Each row is a point. The points of each table are mixes of a few directions, plus a little noise. How many directions does each table use, and how many do they share? Where both have some left over, give the other angles between the two spaces (their principal angles), to ten degrees, smallest first.

First (7 x 2)
[[-11  51]
 [  9 -41]
 [ -8  39]
 [ -8  33]
 [ 13 -65]
 [ -8  40]
 [ 12 -58]]
Second (4 x 2)
[[ 13 -63]
 [  5 -28]
 [ -7  34]
 [-12  58]]
Directions: first 1, second 1, shared 1

First (7 x 3)
[[ 17 -42  19]
 [ 12 -28  12]
 [ -3   2  -1]
 [ -7  19  -6]
 [ 30 -77  33]
 [-13  32 -13]
 [-37  94 -41]]
Second (4 x 3)
[[-35 -14 -55]
 [-62  16  15]
 [ 39   0  19]
 [ 58  -2  22]]
Directions: first 1, second 2, shared 0; angles 60

First (6 x 4)
[[ 86 -44  52 -38]
 [  7  17  16   3]
 [  9 -21  -5  -9]
 [-69  60 -27  38]
 [-38 -13 -44   6]
 [  5   3   6  -1]]
Second (7 x 4)
[[  6   4   8   0]
 [  6   4   8   0]
 [-67 -46 -89   4]
 [-12  -8 -16   1]
 [ 27  18  35  -1]
 [ 66  45  88  -4]
 [-26 -18 -34   2]]
Directions: first 2, second 1, shared 1

First (8 x 8)
[[  -2    7   -5  -21   11  -24   20   -8]
 [  -6    6    6   50   62    2  -36   -5]
 [ -17  -49  -22   20  -62   44  -25  -48]
 [  -5   46   20  -13   64  -26   14    6]
 [  -1   27  -20  -54 -121   -6   35   57]
 [  20  -10   28   -6   17   20    6    8]
 [  -9  -12    5   28   29   19  -24  -32]
 [  19  -13  -14   -5   -1  -28   12   22]]
Second (9 x 8)
[[-10  -9 -40  35  14  -6 -19  -4]
 [-18  -8 -23   7  -7 -36 -11 -34]
 [-17 -12 -13 -12 -12  14   9 -40]
 [ 47  22  44  10  32  69   8 104]
 [ -8   4  37 -57 -40 -47  19 -46]
 [ 16   4  10  11  18  57   7  42]
 [ 10  15  28 -18 -13 -66  -3   6]
 [ -7 -10   1 -21  -7  68  21 -26]
 [-10  -4 -44  45  16 -57 -34   0]]
Directions: first 5, second 3, shared 2; angles 50

First (8 x 9)
[[-25  79 -17   1   9  13  60   1  46]
 [ 31 -65  28 -30  17  -4  -8 -10 -44]
 [-41 102   4  -3 -23  45  22   9  81]
 [ 10 -22  -8  14  -1 -17 -27  -9 -34]
 [ 20 -59 -28  27  18 -47  -5  -3 -55]
 [-10  93  -1 -18   6  30  34 -18  24]
 [ 10 -43   4  10 -16 -11 -54  -3 -31]
 [ -5 -85  29  -2 -11  -2 -18  29  14]]
Second (7 x 9)
[[-47 -74  -3 -42 -23 -66  51 -60 -41]
 [-27 -44  -1 -24 -13 -38  29 -36 -24]
 [ -9  29   9   7 -29  25 -50  -2  12]
 [ 26 -11 -10   6  39  -8  39  20   0]
 [ 36  37  -2  26  27  35 -13  41  23]
 [-37  -2  10 -16 -50  -5 -36 -36  -7]
 [ 62  63  -3  44  46  58 -21  71  39]]
Directions: first 4, second 2, shared 1; angles 70
